Each point is reached from the start by the listed moves, each made once or not at all, plus a little noise. Say if it took an odd or an even number of moves. Then give how often each move was made.

Moves:
(1): [34.9  3.0  7.9 -6.1]
(2): [-10.5  50.8   7.9   7.2]
Start: [  1.5 -11.3  -7.1 -11.8]
Points:
[-10.1  40.6   0.1  -5.3] => odd (0, 1)
[ 36.3  -8.3   1.2 -17.9] => odd (1, 0)

Moves:
(1): [ 48.4   4.0  -6.5   4.1   4.4 -12.8  -2.3]
(2): [-3.8 29.2 -6.7  1.6  0.0 -1.7 -3.0]
(3): [  8.1   8.4  42.6 -10.4  19.1   8.5   8.1]
(4): [-2.6  0.9  9.2 38.8  5.7  0.3 -0.4]
Start: [  5.8   8.3 -10.9  -4.4   8.1  -8.2   4.3]
Points:
[ 10.9  44.7  24.6 -13.2  25.4  -2.5  11.2] => even (0, 1, 1, 0)
[ 2.7  9.1 -2.6 32.9 12.7 -8.0  4.2] => odd (0, 0, 0, 1)
[ 55.7  50.0  27.7  29.6  38.5 -14.8   6.3] => even (1, 1, 1, 1)

Moves:
(1): [25.5  2.8 19.6 -4.1  0.2 -0.4 -0.2  3.8  5.5 -7.2]
(2): [-8.6 24.0  4.6 -6.0  0.9 -9.8 10.3  1.7 -2.1 -8.0]
(3): [-17.1  -3.4  30.5  14.7  -6.5  -5.8 -15.4   1.9   6.5  -3.9]
(4): [  7.4   8.3 -14.5  43.7  17.3  -6.5   5.1   7.0  -1.5   4.5]
(5): [ -8.0  -8.2  10.0 -13.4  22.3   8.2  -3.4  11.1  -7.8  -1.7]
(6): [-1.9  6.1  2.2  1.9 -6.9 42.3  9.3  2.5 -1.0 -7.7]
(7): [-11.4 -20.8  18.3   2.1   5.0   1.4  46.5  -6.9  -7.5   2.4]
(8): [  4.5  -2.4  -1.6   0.4 -16.1   1.5  -2.7  45.8  -2.6  18.0]
Start: [ 18.6 -11.4 -30.9  -4.9  -5.4 -26.6  -6.4  13.4 -10.7 -24.0]
Points:
[-17.6 -11.5  21.3   5.3  -6.0 -41.5  35.7   9.7 -13.9 -33.2] => odd (0, 1, 1, 0, 0, 0, 1, 0)
[ 40.7 -23.0  -6.1  37.3  15.8 -32.1  45.4  16.5 -13.4 -24.7] => odd (1, 0, 0, 1, 0, 0, 1, 0)
[ 20.5  -6.8 -33.0  25.6  12.1  19.1   2.2  79.0 -22.7  -9.2] => even (0, 0, 0, 1, 1, 1, 0, 1)
[ 15.3   7.5  33.6 -10.8 -12.0   9.7  -7.5  80.9 -11.9 -34.7] => even (1, 1, 1, 0, 1, 1, 0, 1)
